Every row gives one point. Each copy is the shape, with its points in the same order, turned, moved and blurred by noise. Is it also mirrored, or only turned?

Shape (6 x 2)
[[20, -22],
[-21, 13],
[59, -32],
[-75, 6],
[11, -91],
[-10, 17]]
Copy 1 (6 x 2)
[[-31, 12],
[13, -17],
[-61, 50],
[34, -66],
[-89, -28],
[12, -4]]
Copy 1 is: mirrored
Copy 2 (6 x 2)
[[-16, -34],
[31, -1],
[-59, -39],
[77, -9],
[-4, -107],
[4, 3]]
Copy 2 is: mirrored
Copy 3 (6 x 2)
[[-34, -15],
[9, 1],
[-80, -21],
[65, -18],
[-55, -83],
[4, 19]]
Copy 3 is: mirrored

Shape (8 x 4)
[[-46, 36, 24, -6],
[6, 52, -39, -4],
[2, -68, 24, 93],
[24, 6, -24, 6],
[-28, 35, -24, 16],
[-13, 14, -61, -44],
[10, -70, 68, 64],
[-16, -57, -30, 62]]
Copy 1 (8 x 4)
[[29, -3, 22, -53],
[2, 19, -55, -41],
[46, 71, 47, 81],
[6, 13, -35, 12],
[32, 32, -24, -36],
[49, -27, -72, -23],
[20, 28, 79, 74],
[71, 49, -8, 56]]
Copy 1 is: mirrored
Copy 2 (8 x 4)
[[39, -54, 56, 24],
[40, -22, 37, -48],
[50, 68, -20, 77],
[23, 4, 7, -22],
[65, -25, 35, -13],
[43, -54, -12, -53],
[4, 48, -8, 101],
[75, 36, -31, 31]]
Copy 2 is: mirrored
Copy 3 (8 x 4)
[[4, 31, 51, 26],
[-13, -51, 53, 40],
[84, 2, -72, 12],
[0, -47, 16, 8],
[15, -19, 48, 41],
[12, -63, 81, -2],
[52, 33, -71, -18],
[87, -36, -16, 13]]
Copy 3 is: only turned

Shape (9 x 6)
[[32, 6, 50, 26, 62, 28],
[-38, 13, 38, -131, -27, -101],
[-35, 20, 40, -15, -25, -85],
[-26, 9, 34, 13, 68, 19],
[75, -42, -46, 43, 6, 18],
[-39, -10, -3, 36, 14, 47],
[-13, -51, 62, 35, 24, 45],
[27, 17, 30, 20, -45, 48],
[-30, 35, -21, 37, -46, 26]]
Copy 1 (9 x 6)
[[3, 61, -11, 10, 42, -53],
[-43, -154, 22, 42, 70, -14],
[0, -73, 6, -19, 68, 10],
[56, 21, -10, -15, 37, -50],
[-15, 81, -42, 58, 6, 50],
[58, 28, -11, -6, -18, -4],
[31, 68, 50, 12, 11, -18],
[-46, 34, -11, -15, -27, -1],
[9, -4, -37, -50, -33, 38]]
Copy 1 is: only turned
Copy 2 (9 x 6)
[[15, 26, 30, -28, -82, 27],
[37, -9, -101, 87, -23, -104],
[20, 32, -81, 1, -1, -55],
[36, 40, 45, -8, -46, -11],
[16, -7, -1, 3, -5, 122],
[-6, 34, 58, 2, 14, 21],
[-15, -23, 51, -43, -32, 2],
[-70, 25, -8, 8, -35, 33],
[-42, 70, 0, 14, 34, 27]]
Copy 2 is: mirrored
Copy 3 (9 x 6)
[[-34, 11, 8, 64, 73, 2],
[-2, 152, -62, -35, -53, 46],
[-19, 99, -17, -57, 16, -13],
[0, 41, 22, 66, 47, -27],
[-10, -80, -33, 6, 28, -11],
[15, -1, 61, 23, 17, -31],
[-61, 1, 58, 54, 14, -21],
[-20, -17, 53, -18, 36, 45],
[42, -4, 55, -47, 30, -3]]
Copy 3 is: only turned

Shape (13 x 8)
[[-12, -6, -23, -60, 36, -14, -57, 47],
[35, 7, -80, 4, -26, -88, -73, -34],
[-13, 40, 10, -37, 24, 72, 24, 43],
[-17, 37, 19, -13, 31, 23, -60, 19],
[-24, -90, 36, 1, 4, 38, 52, -1],
[86, 28, -59, 64, 23, -99, -89, -62],
[-25, -29, -16, -55, 56, 55, 25, -48],
[-14, -47, -42, -13, 43, 32, 50, 39],
[-43, -13, -12, 6, 45, -16, 50, 34],
[31, -54, 21, -51, 0, 55, 59, -10],
[1, -35, -37, -7, -4, 80, -47, -21],
[-19, 1, -52, 13, -54, -53, -14, -23],
[-13, 29, -5, -15, 38, -26, -45, -12]]
Copy 1 (13 x 8)
[[34, -53, -19, 91, 0, -3, 16, -26],
[18, -19, -71, -21, -61, 72, 24, -53],
[0, 12, 42, 74, 48, -45, 21, 37],
[-2, -41, 38, 48, 31, -8, 27, -31],
[-45, -28, -4, 62, 49, -5, -99, 62],
[-61, -15, -87, -61, -45, 60, 41, -107],
[-49, 23, 24, 118, 8, 29, -37, 24],
[-35, -7, -31, 87, -13, -45, -27, 60],
[-20, -3, -2, 47, -27, -65, -48, 17],
[-25, 29, -27, 83, 77, 14, -55, 55],
[-46, -49, 7, 65, 25, 59, 23, 49],
[23, -8, -23, -29, -45, 42, -22, 10],
[-7, -22, 14, 39, -11, 7, 5, -55]]
Copy 1 is: only turned
Copy 2 (13 x 8)
[[-15, -46, -10, 2, 58, 65, -34, 12],
[73, -4, 4, 31, 70, 55, -72, -102],
[-42, -14, 24, -58, -13, 16, 31, 19],
[-10, -38, -29, -55, 36, 16, -32, 2],
[26, 33, -42, 38, -61, 24, 12, 63],
[93, 46, -2, -22, 100, 19, -130, -99],
[-29, -9, 23, 12, -69, 31, -53, 19],
[-42, 49, -7, 29, -22, 53, 6, 9],
[-29, 27, -17, 37, 21, -8, 4, 16],
[30, 24, 33, -10, -74, 51, 10, 39],
[7, -3, -45, -35, -53, 71, -38, -36],
[63, -17, -13, 49, 23, 11, -9, -84],
[-2, -26, -1, -16, 47, 2, -62, -11]]
Copy 2 is: only turned
Copy 3 (13 x 8)
[[22, 8, 15, -35, -10, 31, -23, -74],
[-16, 44, 35, 35, 120, 18, -10, -83],
[85, -20, -42, -20, -39, -7, 1, -2],
[62, 14, 14, -13, 3, -37, -55, -37],
[24, 35, 41, -30, -42, 23, 54, 75],
[24, 71, 58, 93, 142, 9, -65, -50],
[112, 3, 34, -57, 6, 51, 37, 18],
[54, 36, -23, -13, -35, 65, 71, 9],
[56, 7, 20, 31, -45, 28, 55, -18],
[34, -21, 0, -41, -3, 56, 33, 71],
[58, 56, -13, -71, 51, -5, 9, 23],
[-1, 33, 20, 20, 72, -32, 43, -40],
[53, 10, 50, 5, 13, 1, -23, -47]]
Copy 3 is: mirrored
Copy 4 (13 x 8)
[[21, 65, -7, 65, -11, 4, -56, -40],
[-14, 14, -83, -38, 26, -39, -1, -82],
[-22, 64, 57, 62, -22, -17, -17, 68],
[15, 76, 9, 24, -56, -39, -50, 1],
[42, -10, 8, 55, -77, 55, 27, 63],
[22, 16, -42, -89, 3, -78, 38, -113],
[39, 57, -8, 86, -21, -2, 43, 60],
[5, 41, 42, 56, -13, 60, 19, 21],
[26, 50, 31, 0, -3, 54, -2, 43],
[37, -32, 25, 85, -26, -1, 26, 57],
[-14, 28, -15, 75, -80, -23, 45, -16],
[-30, 16, -65, -28, 2, 12, 2, 6],
[27, 67, -16, 1, -11, -32, -24, -14]]
Copy 4 is: only turned
